Each wall is flat, endless, passes through zero and stands at right angles to its row. A trip goes straight from one point to another. List the walls that it crosses, first one first.

Walls:
(1): [ 14 -31   0]
(2): [-47   6 -46]
(3): [ -6  16 -12]
Trips:
[10 50 23] to [-56  18  23] => 2
[39 73  8] to [-40  69  -6] => 2
[80 19 46] to [ -2  -3 -42] => 3, 2
[-11   0  64] to [ -3 -13 -60] => 1, 2, 3
[-42  -5 -46] to [  8 -53 -67] => 1, 3
[-51  53  49] to [  6 -62  -4] => 3, 2, 1
[ -7  79 -11] to [-60  36  43] => none
[-17  43  34] to [ 5 -6 10] => 3, 1
[ 18  64 -36] to [-11 -15  18] => 2, 3, 1
[-40  25  -3] to [-13 -24   6] => 3, 1

Walls:
(1): [  21   34   16  -18  -12   -1    0 -105   48]
(2): [  9  57 -18 -36 -12 -36 -16 -38  52]
(3): [ 29  13  -9  84   3  18 -62  -3  -2]
(4): [-17  -2  -8 -34   4 -35  -2   4  54]
(5): [ 12 -12  -9 -28  32 -48  10  35   6]
Trips:
[  7   1 -39  -9 -30 -38 -22  13 -24] to [-17 -27 -92  29  43  22 -81  19 -26] => 4, 2
[ 30  11 -36  32  26 -69   9  31  10] to [  8 -16 -44  36 -30   5  28  33  -9] => 2, 4, 5
[  7  19  26   9 -27  27 -16  87  60] to [-21  21 -24  31 -35   0  -4  39   4] => 5, 4
[ 78  -9   2  22 -41   7 -26  44  28] to [-24  15 -78 -15 -35  66 -29  43 -57] => 5
[-48  22 -19  -5 -26 -34 -67   4 -12] to [ 30 -72 -14  -5  13 -41 -69 -71  -1] => 1, 5

Walls:
(1): [-16 -33 -49  35  39   9 -22  27 -99  27  29 -26   7  22 -27  47 -12  66]
(2): [ 20 -14 -21  33  49  -2   5  -5  24  11 -21  44  49  36  17  21  35  54]
(3): [ 20  53  14  -2 -40  18 -28 -12 -16  10  38 -16 -76  17 -32  19  -5  54]
(4): [ 70 -49  -1  17  34 -76   5   7 -39 -19 -38 -17  25 -20  57   4  41 -10]
(5): [-25  58 -55   8  -3  34 -18  -6 -21  51  11   6  26  12  23   7 -31 -25]
(6): [ 66  18  76  15  64  14  57   9  18  24   4   7 -54   7  15  65  14  16]
(7): [ 31  32  64  82  22  10  12  23  17  56 -36   0 -55  46 -26  15  18  29]
Trips:
[ 23 -42  28  -5 -81 -12  57  61  24 -55 -56  12 -43   5  46  -4  12 -16] to [ 27  49 -13  25  20 -81 -52 -61   4  28  31  11  16 -18 -15 -37  18  11] => 6, 3, 2, 5
[-24  -7 -22  23 -47 -21   3  21 -39  59  -3  21   1 -66  -4  -9   3   5] to [ 31  -1  22   6 -35  43  10   4 -33  15 -87 -15  41  63 -17  11  68   1] => 7, 2, 6, 5
[ 40   7 -54 -18 -11  21   0 -49 -43  21  52 -27   1  28 -35 -25  -9  37] to [ 13  19  34  -3 -32   8 -12 -25  25  25 -62  67 -56  74  68  10 -17   1] => 2, 7, 6, 1

Walls:
(1): [  17  -37  -50  -35   -1  -15  -22   41 -104   72   24  -17   20  -37
   36  -21    7  -54   36  -21    2   32  -19    3  -13  -30   -1  -17
  -25   26   30   30   39   -7   -2   -8   61   19    0   -5   68   -1
   -5    4   -9  -50  -65  -52]
(2): [ 22 -37   3  77  52 -22  21  19 -11  15 -58  12 -21 -17 -28   5  30   6
 -20   8  51   4 -39  15   1 -31  14  76  62 -47 -65  48 -15 -28 -52 -31
  42  31 -77   9 -25 -21  -7 -15  21  47  25 -15]
(3): [ 47  -5 -29 -26 -53  13  63 -17  20 -16  -2 -18 -27 -67 -49  70  12  37
  -4  29 -12  58   0   2  33 -30  19  46  35   9  36  49  -5 -30   8 -32
   2  30  -8   4   0   5  41  67 -28 -40 -13   3]
(4): [-32 -48 -44  39  63 -25 -12 -52 -74  13 -14  32  13  15 -43   0 -33  85
 -48 -26  19  12  36   5  25  65  -4  14  -9 -29  13   2   6 -30  43  50
 -48 -60   2 -32  45  36 -30  23 -30  47  -1  18]
(5): [ 10  20 -53 -15  35   0 -18   8 -15 -33   7 -39  14 -13 -31  73  36 -42
  25  24  72  42  -9  56  10   5 -21   7  -9 -21 -24 -22  20  -9  13 -58
  15 -31 -31  66 -18   5 -11  22 -10 -25 -29  47]
(6): [  39  -71   54  -27   25   69  -42    7   17   53  -12   51    0   42
   32    7    3   89   51   23    8  -42   54   34   15    0 -117  -25
   27   25   61  -77   -9  -72    3  -24  -27  -68  -50   19    8   24
   -7  -27   39   44   17    5]
(7): [  19  -47   13    7   -8  -43   18   19    2  -13    2   39   -5   -1
   41  -23  -10    1  -24   12   -7  -15  -10  -12   21  -28  -17   26
   10   22  -24   29  -12   -3  -17   18   11 -106   55   21  -41  -36
   67   -9    0   32   -2   38]
(8): [-11 -50   8   7  29   6  35  39  34  -4  28 -32  10  50 -10  41   9 -33
  28  12  -1 -26  -3 -10  25   1   4   8  16 -40  47 -27  89 -59  -5   7
   7 -40  17  -5 -40 -33 -44 -54 -20  -9 -16   5]
Trips:
[ 18 -56 -59  78  67 -57  24 -10  19   6  46  31  21 -54  -4 -22 -60  35
 -10 -16  16   0 -26 -28   2 -25  14 -56 -24  16 -32  31  10   9  47  27
  -6  66  -1  -9  44   0   7 -62  -7 -11  39 -60] to [ 10   9  27  -7  44  -1 -52 -17 -19   0  16   5 -29 -71  45   3 -35 -33
   4  29  21 -21  -5   7 -17 -10  39 -30  11 -12 -32  79 -30   5  -2  56
  23 -15  -4 -14 -40  12  12  30 -48  42  33  -8] => 7
[ -7  66  39 -56 -24  61 -30 -14  41 -32  11 -23  27  11  18  44  -6 -26
 -50  62 -18 -58 -21 -14 -27  25   8 -55   6   1   0  65   5 -40 -42   6
   2  58  22   3  29 -11 -50  21 -25 -25  -7 -16] to [ 39  28  -7 -32  12  20 -12   1  12   6 -23   8 -25 -51 -29  24  -5 -70
  42  34 -48  14 -24 -22 -18 -26 -44 -14  19 -52  -4  72 -20  45 -25 -14
  -5 -12  18  10 -23 -19 -35  82 -23  27   7 -29] => 8, 5, 1, 2
[  4 -19  38  78  43   9  55 -54 -49 -47   2   2 -12  57  -6 -44 -62  51
  38 -11 -17  13 -33 -46  -8  41  15 -33 -11 -24 -27  36   7 -13  10  54
 -30  -8 -23 -33 -10  14   7   0  10 -29   6  11] to [ -3  52 -14 -33  34 -57  77  -8 -25  -9 -27  -8  22  12 -52  21 -57 -19
 -26  10 -44  20  36 -53 -37 -33  64  50  20   3   6  53  46 -21  26  36
  18 -48 -23  49   4   6  13 -34  10   4 -26 -28] => 3, 1
[ 69 -15  10  12   4   8  16  31 -11  30  20 103  46  22  25 -35 -24 -29
  12 -19 -38 -21 -24  80 -43   2  70  42   6   2 -57 -20  46 -29 -63 -35
  22  36 -46  11  25   9  18  26 -16  40 -55   9] to [-36 -76   1  18  27   6  28  -4  18   9  17 -67  11 -47  25  36   9 -10
 -24  15 -35 -72  -5  21  17   1   9  21  -6 -17  -1  15  63  -5  -8   0
  62  11  23 -38 -48  49  14 -10 -36 -36  48  12] => 8, 6, 3
[ 69  -2 -10  43  56  29 -39 -22 -16 -53 -29  62  20  32   9  18  16 -10
 -27   0  67  16   8  -1 -31 121 -46  25  31 -22  -4  16 -35 -34 -42 -18
 -24  21  12  -8  -5  67   7 -84  28  41  -3  21] to [  7  48  50  -5 -46 -47   5 -52  18   2 -14 -33 -18  63  60  27  -2   5
  68  -3  38 -29   8  57 -55 -28 -27  10 -17 -30  32  18  22 -61 -67  19
 -33  13  29  36  -6  48 -45 -28  -4   9 -45 -30] => 8, 4, 2
[-35  28 -18   9 -29  -6  57 -67 -21 -37 -26  21 -48   5  45 -21 -38   8
 -52 -44 -18 -32  74   9  32  61   1 -54  -3  26 -45   5  27  32  26 -33
 -11 -10   5  -3   3  20 -15 -12  39 -23 -30 -15] to [  15   36   31  -29   15    0   60  -54  -11   16    6  -19  -78    8
   33   -5    6   -1   -2   65   -3  -11  -23   19   -4   -3  -10  -51
  -20  -22  -17   67   17   16  -28  -14  -20  -23   37  -29  -20  -16
   15 -120   49  -21  -32  -48] => 7, 4, 8, 1

Walls:
(1): [ 50 -81  73  -5 -25  15  -4 -15   4 -16   1 -65  -5  22  48  24  23  13
  28 -23 -10   1   4   8  29  43 -11  19 -24 -16 -48  -8 -20  24 -37 -31
 -42 -21  43 -12  11  21  -5   8   9  21 -36  10]
(2): [-20  -6  -1  20  -2  32  29  -9 -37 -32  35 -24  90  19  19  57  13   5
   5   4 -38   8 -47  -4   9 -43  20  39  44   7 -56  38  17 -48 -28  21
  24  18  38 -17 -29 -34  13   7  -9 -39   0  40]
(3): [ 10  42 -11  31  40  57 -10   5  15 -11  -6  72  -4  29  48   4 -36   4
  -9 -15 -38   2   3  78 -23 -37 -40 -36  33  27 -21  -2   4   2   8  64
   4   1 -22 -78   0  13 -47 -43 -34  12  44 -39]
(4): [ -9  -5 -11 -20  38  19   9  19 -24  65 -50 -26 -14  39 -39  39  41   2
 -67 -39  -8 -25  24 -59 -57  28  32 -22  -6   5  -4 -24 -23  38 -35  32
  -2  26  32  51  -7  -1  48  -2 -57 -68  13  68]
(5): [ 37  -4   0 -56 -22  25  23 -46  -7 -57   9 -53   6   0  16 -22  27 -51
  -5 -42  -5   3   5 -20  26  20  14  32 -16  -9  -9  15  44 -15  13   6
  -8 -27  -8 -38 -13  20  23   7  43  -8  85 -16]
(6): [ 25  14 -20  -1  35 -34  12  30 -76   3  -6  -5  -8  12  16 -15  17 -14
  -3 -30  24  -5   1 -22 -24  24 -27 -17 -36 -37 -22 -25   3 -13  22  17
  -9  16  30   2 -12  17   3 -10  50  20 -60  12]
(7): [ 67 -27 -57 -26 -28  -1  48 -32   9   3  44 -12 -12 -12  33 -13 -44 -47
   2 -19  13 -13   2 -41  62  -3  25   4 -76 -25  28 -42 -53  -9 -14 -40
 -38   0  50  18 -16 -31 -86   6 -19 -10 -64 -15]
Trips:
[  24    5  -68  -42  -26  -54   -9  -37   14   44    2  -33  -34    3
   18  -40   23    8   55    8  -39   79  -29  -48    2  -41    4   29
   27   -5  -42    2    3  106  -14 -104   25  -15    1   10   20    7
  -13 -121   -2    7   13  -12] to [   2 -106   42  -43    1    6   26  -73  -25   31    4   -2  -65    7
    9   42  -40   35  -23    6  -36   23  -10  -48   30   -2   60   -8
  -25   -1  -27  -38    3  -23   50  -26    6   -2  -68  -45  -14    6
    1  -10   41  -18   36   -5] => none
[-17 -34  57 -25  48  -3 -26  16 -45   8  46 -47 -42 -22 -31  21 -12  17
 -22  33   4 -21  35 -12  20 -37 -22  24 -13  26 -26  29  -3 -21  11  41
  -1  -9  18 -19  42   5 -53 -54  10  -4 -63  13] to [ 38 -18 -45  30  -6  55  28  -9   4 -27  35 -19  -4  38 -22  21   6 -78
 -19  29  -9 -28 -58   1  80  21  12  23  13  57  13  26 -16  15  26  34
 -27  17   5   9  35  15 -25  37 -38  21  43  10] => 3, 6, 5
[ 23   5  71  10 -14  25  19 -42  67   7  75 -57  -8  44 -66  52 -36   8
   2  16 -25  24   8  63  19  21 -28  22  -1  28  46   9  -8  -2 -49  -2
  12 -55  29 -34 -44  23  -5  50  39 -52  -2  21] to [ 17  -7  35 -35 -29  48  -2 -14 -39  48  53  -1  28 -24 -17 -92  -1 -39
  43  23  32   1 -20 -13  25 -20  18 -33   8   7  24 -12   4 -31  46 -25
  -7 -41 -38 -50 -21 -39 -29  18 -24   1  10  29] => 1, 2

Walls:
(1): [-23  11 -24 -49  -6  -5  55  12  12 -78  19 -54   5 -16  30 -30 -32 -46
  44 -68 -33  78   6 -70  45   1  70 -14 -62  18 -14  49   7 -30  67  28
  -5   6  34  60  42 -10 -29 -17  -4   4 -34 -84]
(2): [  11  -37   65   -8 -102    8   88  -32  -54  -43  -41   -7   54   -7
  -29  -63    8   40  -17  -42  -41  -16  -80   68    4 -112  -14  -42
  -43  -30   19  -19   19  -47   44   49  -28  -35   -6  -52   10   -3
  -27   37   29  -49   46  -25]
(3): [ 22 -21  -9  84  -2  56  -9  23  26 -42 -26  78 -87 -26 -36   6 -36  23
 -31 -18 -34 -15  60   4 -25 -29 -12  28   6 -22 -16  51   0 -49 -46  17
   8  65  36  99  -4   1  54 -21  -9  21   2  -1]
(4): [ -44  -27   34   75 -100   13   56  -22  -61  -44  -19    2   32   -6
  -39   -2  -36  -27    7    6  -56   63   17  -24    2  -16   23   -4
   44  -39   39  -33    0   33   52   -4  -11   73   60   10  -25  -59
   -6  -10  -10   47  -34    2]
(5): [ 19 -25 -49  -3 -18 -19 -52  87 -24 -40  59  17  -3  90  31 -52   9  56
  10  -8 -22  -4   9  -8 -36  19  22  33  69 -59  11 -95  16 -25  38  67
  13 -45  10  52  50  43 -39  16 -58  44 -64 -46]
(6): [ -6 -28  85  43   7 -58  48  18  18   5  47 -42 -81  41   1  50  68  33
 -77  -5  -4 -10 -29 -41  -6  75  -4 -13  -1  59  38 -70   7  39  10  29
  22  23   7 -69 -21  -6  38  45  19 -35  36 -12]
(7): [ 16 -46   0   5 -44  -5  58  28 -11 110 -37   1 -14  12   9 -25  18 -12
   2  10  25  16 -10  36  17 -20  29 -42 -37 -67 -40 -24 -20 -37 -15  11
 -20  -7  17 -12 -10 -16  31   5  12  49 -23  19]
(8): [ 47 -21 -46  60 -36  20 -15 -25  41  -7 -23 -56  10 -29   0 -90 -21 -21
  43  36 -46   6   5   2  -3 -20  11  13  30  22   3  24  62  65  10 -18
  15  -3 -47  -9 -13  13  22 -14   6  -3   5  16]
Trips:
[ 59  -2 -38  15  44 -61  -6  31 -21 -31  -4 -55 -23  93  17  42   9 -41
   5   7 -16 -12  80  44 -22   0  20  35  54 -23   6  25  34 -22  20   4
  61 -31 -12  98   6  13  38  25  48 -37  37 -12] to [ 12 -56  19 -78 -52   6  29  17 -20  -7  -8 -24 -24  -1  -2  28  -9  26
 -34 -40  36 -41  39  -5  27   2  11 -36  15 -22  42  24  82 -31  29   5
 -76 -50  27 -73  -1  -7   6  44   9  57   2  13] => 8, 7, 2, 3, 4
[ 55 -60   9 -86 -31 -23 -14   2   9 -31 -66 -14  46   1  42  28 -14   2
   7 -21 -51 -28 -11 -25   7 -28 -63  42  10   2 -28  16  13  74  17   6
 -22  44 -43  11 -18   3  46  45  14  15   5  56] to [  0   7  51  -1  13 -64  30  42  33   1 -95   2  -8  32   5  -2  41 -74
  18 -45 -36 -28   9   1  51  19  23 -36 -23 -34  47 -51  22  21 -40 -83
   3  25  -5  36   2 -13 -18  11 -24  11  77  21] => 6, 7, 8
[ 51  -2 -39  56  -6 -37 -42  15 -33  -3  57 -16  23  36  34  -1  19 -17
  -6  14  21   0 -23 -35 -63  32 -18  70 -78  15  -8  -2  30 -52 -59  15
 -50 -58 -30   9 -21 -49  12 -43  40 -63 -35  72] to [111  49  39  41  27  -5 -29 -40  44  -7 -15  47   5  19 -23 -20  28   4
 -57  16   1 -16  64 -18 -62 -38  23  17   3  35  26  12 -31  -6 -15 -92
 -59   9   6  56  10 -17  15 -11 -30 -18  68  36] => 3, 5, 6
[ -2  43 -14 -12 -21 -24  14  63  26  82  25  62   1 -25 -56  -3  -3 -36
  57   8 -38 -24  32  -8  34 -54 -53  10  35  64  10  11  53 -48 -10 -79
   9  40  12 -47 -25  33  33 -26 -56  73 -18  -4] to [-17  15  19  18 -25  20 -37  -2  56  26 -31 -29  45 -62  40  28  59  30
  24 -15 -47 -16 -78  53   6  17 100 -51  14   1  27   7  22 -11 -22 -18
  32   1 -41 -31  -3  -5  47   0  33 -19 -18  10] => 4, 3, 2, 6
[ 17  24 -29  53  21  87  31 -25  48  30  29  10  49 -22  77 -10   2   0
  34  30  14 -24 -28  -2   2 -42  16  63  47  31 -14   8  46 -20 -31   0
  21  46  52 -45 -13 -15  72  36 -29  50 -36  26] to [-10  22 -12 -75  30 -47 -47  26   6   4 -39  -8  10  55 -22 -15 -41 -26
 -17  47  50  19 -10 -18  32 -24   2   1  38   7  43 -80  20  48  10  -2
  16   2 -68 -31 -48  25  57  45  30  48  -5  -7] => 3, 4, 5, 6, 7

Walls:
(1): [-15  -3  14 -18  64 -14  11 -14  60 -75 -35 -49 -10 -14   5  28 -51  12
 -70   5  38 -88 -13  17 -43  30  -3  -3 -72  27  -5  -4 -13 -20  12   2
  -9 -17   2 -23 -10 -51 -44 -46 -12 -28  67  -7]
(2): [ 46  37 -26  62   7   2  13  21  -6  -1 -53 -14   0  18 -35 -15  36  17
 -63  17  46  18   2 -37 -17 -25  40  32 -73  49  16   4  34  18  65  31
  -6 -64 -11  42 -23 -21  28  12  12 -12 -36 -15]
(3): [ -7 -25 -22  -1  18  -9  52  18 -62  11 -31  -1  -6 -42   1  -7  15 -24
 104  52 -36  10 -34  45   0  90  20 -24  30  18 -34  72  -9 -22 -45   4
  47  13 -56  50 -76  23   9  43  25   6  40   6]
(4): [ -9  54  -4 -44   0  43  38  55 -15 -30 -12 -44 -46 -53 -49 -37   7 -61
   5 -32 -25  13 -29  57 -25  10 -64 -35  23  -1  -4  13  22  38   4   0
  29  33  17  -6  -2  31 -18   2 -46 -18 -18  36]
(5): [ 55   9  39  -2 -36 -25 -20  32 -14   0 -11  74  23 -15 -55 -49   3 -23
  40   1  44 -10  20   7  37 -94   9 -35 -31  -1 -29   6  21  45 -74 -28
  40  12  14  26  28 -30 -48   9 -26 -32 -26 -11]
(6): [-48 -50  21 -15  17  -5 -59 -33  23 -47  -6  28  40 -27   1 -99   1 -23
   6   9  17  -9  46  36  20   7 -10 -47  -8  59  -4  14  26  48  67  41
 -56 -23  49  39  20   6 -14  38 -22 -27  -4 -28]
(7): [-34  -9 -30  35  76  43  49 -16 -12 -13  25  -7 -31  -9  30  75 -41 -46
  -5   3  -9 102 -59 -11  57  43 -45 -23  52 -19 -16  -3  -9   2 -74 -16
 -20  44 -15   3  34 -33  16 -51   8 -38 -73   4]
(8): [ -48  -22   15   23   14  -21  -11   48   28  -29   -1   -7   26   78
  -19   -7    9    2 -101  -38  -11    9  -23  -28    5   21   11  -21
  -20   60    2   61   26   21   71  -11  -36  -69   41   14  -17   29
  -48  -10  -33   13   19   40]
(9): [ 32  42  42   7 -39 -26 -23  -5 -39  10 -25  -1 -10  -7 -20 -55  45 -31
  23  -5 -43 -40  11 -21  37 -26  -7  25   6  52 -33 -22  44 -51 -27 107
  30 -18  18  44 -43 -15 -23 -20 -16   0 -34   9]
Trips:
[ 21 -51  18 -45  38 -15 -18 -37  18  18 -58 -31 -16 -17 -29  10   7  39
 -36 -35  11 -16 -73  28 -29 -85  12 -41 -78  85 -50  -3   7  -1 -28   4
  36  26  12   8  14  -2  74  -7  -8  -8  11   5] to [ 54  49   3  -7  17  18  22 -47  73  49  -5   1  -6 -30  10  20  12 -23
  37  25 -19 -13  65  -4   2 -24  37  10  17  34   1   7  15   1   6 -53
   6 -15   6  10  13  10 -76 -23  39  28 -36 -11] => 8, 4, 6, 1
[-35   6  -5 -12  45   4 -26  -6  32  17  -5 -12  64 -16  17  -3 -31 -14
   9  17 -46   4 -19  23 -10  73  12 -53   0 -14 -20  25  53  -3 -29 -54
   9  32  37 -49  15 -19  42  66 -26 -10  -2  -2] to [ 25  10 -11 -51 -17  68 -58  42  11 -27 -17 -31 -98 -54 -13  -6 -82 -52
   2  39  49 -33  25  83  -2  20 -14  32   5  37   4 -32  49 -19   3 -28
   4 -21  18 -12 -56  19 -34 -19 -25  45  31 -41] => 7, 9
[  16   22  -43   37   21  -12   -1   27   32  -22  -37  -30   -7  -75
    8   62  -18  -10 -101  -59   90   17   31   21   13  -18   16   25
    1  -11   -3  -32  -21  -15   75   -6   -8    6  -38   74  -15   -5
  -45  -34   52    9  -29  -27] to [ 20 -48  35  -9 -16  52 -12   8  70 -15 -16  23  32  32  -5  11  -3  -9
  15  20  59  75  38 -23  41   7  14 -46 -15 -31 -46  52 -23  29  33 -16
   3   1   9 -81 -54 -16 -29 -40  35 -13 -29  42] => 6, 5, 2, 1
[ 28  33  15  46 -54 -42 -14   3  41  18  22 -29  11  26 -80   2  -6  35
 -22 -11   6 -42  38   3 -21 -35  10 -57  11  90 -20  36 -43   1  17 -35
  20 -63 -21 -44  77  63  -6 -37 -83  31 -28 -52] to [-28  27 -65   6  24  -4 -77  27 -18  35  19 -15 -22 -18  16  15 -17  16
  32  12  57  35  45  31  -6 -25  12  11  17 -40  19  -7  -6 -28  -5  21
  -7 -53  -1 -62   5 -55 101   0 -19   3 -25 -68] => 9, 1, 8, 6, 5, 7
[ 30   1 -19  -3 -52 -11  35  11  27   5  25  -6  53 -41  72 -34  10  59
 -48  27 -46 -10   0  34  -3 -69  -3   6  -8  55   1  45 -21  -1  18  19
 -24  26  -1 -12  12  41 -38  34  -2  10 -30 -16] to [ 35  73   7   3  21 -16  22  -7  -5  22  87  37  17  15 -15  10 -45 -16
 -76 -84  27  69  47   9  -5 -56 -21 -67   2  15 -58  23  -3   9   0   7
  26  35 -31  37 -28  41   4 -33  35   7  -1  29] => 4, 6, 7, 9
[-32  15  29  44   2 -12 -54 -30  23 -83  -9 -12  19  68  97  19  60 -41
  15   8 -14 -42 -10  40  10  -4 -69 -61  24  -8  24 -18   3 -30  15 -56
 -89  -7  40  11 -10   4 -17 -68  25  24  27  27] to [ -5   9  77  11  12  50  30 -16  36 -15  -3  48 -24  34 -47 -27  26   6
 -86   2  18  -1  -1   4 -30  -5  27  -8 -44  -6  -9  25   4 -30  71 -16
 -56 -22   0 -11  -9  -8  39   2   4  71 -30  17] => 7, 2

Walls:
(1): [-48  14  24  -2 -58 -20 -24  25  43 -22  44 -28 -21  -8  -7 -49 -15   1
  28 -20 -23  41 -35 -37 -15   4   3 -11 -29 -17   1  37   5  26  18 -50
 -74  53   4  -1 -17   2  41 -41 -19  17 -20   0]
(2): [ 25  33  14  50 -40 -80 -19 -43 -18  -2  10   2 -24  49 -65  10   6 -29
 -11 -15 -54 -25   3  30 -63 -23  -5  -7  -1  42  27 -65 -35  40  10   5
  23   4  21 -18 -16  13  44  21  22 -10  76 -33]
(3): [-24   6 -29  53  36 -32 -59  32 -24  76  20  -1  23  33  44  -9 -16 -24
 -29  80 -21 -27  21  26   7  -5   8  -8 -21 -27 -18  19 -13  22  39 -20
  32 -30   9 -33  -5 -28  45 -16  11  79  32 -36]
(4): [ -26  -37   56  -23   29   -5   65  -39  -16  -35  -11  -28   16   41
  -47   18   32  -18  -33   -6  -36    4   -3  -24  -33  -35   32   65
   41 -105    3  -89  -17   -9    1  -47    1  -41   26   25    6  -76
  -70    7   42  -17   13  -23]
(5): [-32 -33 -22  24  35 -25 -36  -6   5 -26  27 -18  10   7  51   6  -5  44
   8 -42 -19  57 -30 -15  17   5  37 -30  -2  29 -60   8  -1  64  -9 -30
  42   3   6  49 -34 -32 -66 -31  43  15  62 -81]
(6): [-34 -23  14   0  39 -11  36   7 -69  35 -13 -24  -5 -46 -15  55  55 -23
   3   8  -5   3  19  40   2  -4 -56 -43 -36  58  -8  11  51 -31 -39  -4
 -53  31  20  -7 -89 -57  -2  68  51   4   8  68]
(7): [  8  55  -8  15 -55 -44   7  90 -22  37  62 -24 -21  -2  20 -55 -10  21
 -40  25 -26 -31  -8 -16  31  35  -6  -5 -83 -17  21  -9 -16  18 -38  38
  -1  56  17 -20  45   6 -41 -50   6  -7   1 -15]
Trips:
[ 13 -44  -6 -37 -24  -7 -58  -9  -1  27   8 -54  -4  32  50 -10 -23 -26
  -1  68   1 -17  66   8  65  -1  12   4 -37 -43 -21 -44  33  21 -49  10
  52 -33  44  25 -35 -32   2  12  34  30 -64  52] to [ 17  42  25 -25 -22 -49 -31  59 -36 -26  15   5 -48 -13 -68 -10   4  -7
  31  56  30  27  -1  75 -47  -6  17 -13  32 -26  24  47 -43 -55  49  23
  59 -50  24  20 -44  62 -47 -60  -8  11  46  18] => 6, 2, 4
[ 54  24  -3 -22   8 -62  55  41  -7 -24 -12 -39 -48  21  39   8 -35 -14
  31  -4  -1 -36  -9 -13  40  -3  29 -43  27  29  24  37  27  12 -19  67
  39  24  13  25   1 -18  67   7 -10  35  60 -45] to [ 34 -16 -75   1  -6 -42  -7 -32   0 -20  14 -57  60  33   8   4 -17  12
  42 -24 -38  25   6 -46  95   9 -74 -74 -23  14 -27  16  -6  51 -53  38
 -25   9  33  19  54  -8 -16 -17 -16 -45  17 -65] => 1, 3
[-36  12 -30   3  -7 -85 -36  54 -31  25  37  -3  78 -27  13  19 -31  22
  20   4 -17  22 -80 -34  32 -45  38  49 -19  15 -31  16  18 -40  23  33
 -52   3 -26  15  -9  42   4   3  56 -31  -3  -2] to [-35   6 -14  12  14  12  27 -25   1 -46   9  18 -16 -13  15 -29  28 -36
  23 -47 -31 -31 -59 -59  15 -15 -17 -11   1  19 -61   3 -18   2  46  25
 -18 -40 -27 -41 -61  32  25  34  26 -65  39  -2] => 3, 2, 7
